Every row gives one point. The window is the flat piece filled in between its corners: a triangle in 3 columns, a solid with four corners in 4, and so on. A path goes straight from each point to the next, and from the last back to the first. After which points does the path pass through the window?

Window (4 x 4):
[[-0.12,-4.68,-1.35,0.83],
[1.37,2.14,-0.10,1.87],
[1.04,1.96,-0.85,-2.16],
[-1.55,-3.99,1.25,2.35]]
Path:
(1): [0.05,3.67,-1.10,0.17]
(2): [4.07,0.81,-0.46,-0.58]
(3): [1.54,0.60,2.41,0.18]
(4): [-1.94,-0.12,-2.07,4.01]
(5): [-1.58,3.33,-2.12,-1.33]
(6): [3.09,0.30,0.86,1.12]
(7): [2.26,-0.88,0.82,-1.46]
(8): [-2.82,-2.82,-1.58,0.82]
(9): [-1.55,-2.91,-2.80,2.10]
(10): [2.57,-2.36,1.28,-2.56]
(11): [2.89,-4.08,0.34,0.66]
(12): [-1.57,-1.20,-0.24,2.99]
Through the window after points: 5, 9

Window (6 x 6):
[[2.04,3.51,0.88,2.01,-1.39,-2.02],
[-5.07,-3.52,1.40,0.56,-0.20,-0.05],
[1.74,2.37,-2.96,-2.16,2.35,-1.46],
[-3.21,0.73,1.20,-1.02,-1.30,2.58],
[-0.32,-1.37,-2.80,-0.42,-0.01,0.16],
[1.12,-2.41,4.04,2.01,0.33,0.78]]
Path:
(1): [-1.68,-1.60,-1.09,-2.79,-1.81,-0.89]
(2): [1.90,1.33,-1.60,-2.98,-1.52,-0.99]
(3): [0.01,1.03,-0.18,0.38,1.24,0.44]
(4): [-3.13,0.98,-0.63,0.07,-0.75,4.33]
(5): [-2.09,0.16,2.34,-1.24,-1.18,0.10]
(6): [-2.08,-3.26,2.10,-0.97,-2.54,-0.65]
(7): [-4.84,-0.74,-1.03,1.53,3.31,0.29]
(8): [-3.82,0.99,-2.21,2.36,-0.22,2.38]
(9): [-3.20,-5.69,4.85,-1.34,-0.34,-3.05]
(10): [1.45,-2.82,3.54,0.33,-1.05,-0.36]
(11): [0.03,-0.60,2.36,1.92,0.65,1.05]
(12): [0.61,-0.28,-2.59,2.08,1.46,1.19]
Through the window after points: 4, 6, 8, 10, 12

Window (8 x 8):
[[-3.42,0.54,-3.77,-1.90,2.06,-0.69,2.25,4.61],
[0.50,-2.18,2.77,-2.33,-0.22,-0.38,-1.29,-1.13],
[-0.35,0.93,1.66,0.52,0.60,2.53,-3.80,-1.11],
[0.12,0.87,-3.90,-2.35,-0.64,3.55,2.51,5.58],
[-2.96,0.63,-4.25,0.49,-2.13,-0.11,4.06,3.84],
[3.45,-1.42,1.11,-0.30,2.93,1.47,0.40,-2.68],
[0.60,-0.31,-2.23,-1.98,-0.47,0.13,-2.34,-2.16],
[2.16,2.15,2.35,-1.03,0.21,-2.38,-2.64,-1.90]]
Path:
(1): [0.02,-0.10,-4.98,-0.25,1.98,-1.76,-0.52,5.41]
(2): [0.89,-0.48,-1.82,-0.61,0.58,1.06,-0.81,1.11]
(3): [-2.67,0.20,-0.65,-0.75,0.15,2.26,3.10,0.78]
(4): [-1.85,0.89,-1.21,-0.64,-0.71,1.99,1.23,0.80]
(5): [-0.58,-0.35,-1.35,-0.19,0.78,-1.94,0.13,1.39]
(6): [0.37,-0.03,-3.69,3.83,-5.48,-0.92,-2.31,1.36]
(7): [-1.50,1.18,-0.07,-3.00,1.98,-0.24,0.62,1.21]
(8): [-1.59,-0.58,-0.30,-3.35,1.99,5.50,-0.72,-2.85]
(9): [2.65,0.95,0.52,2.18,-0.28,-1.58,-1.63,2.25]
(10): [0.06,-1.33,0.22,2.11,0.87,-0.48,-1.37,1.08]
(11): [3.04,0.45,-0.90,-3.67,1.56,2.48,2.33,-2.36]
(12): [-3.75,0.84,0.60,-2.52,0.12,1.83,1.95,-0.72]
Through the window after points: 8, 10, 12
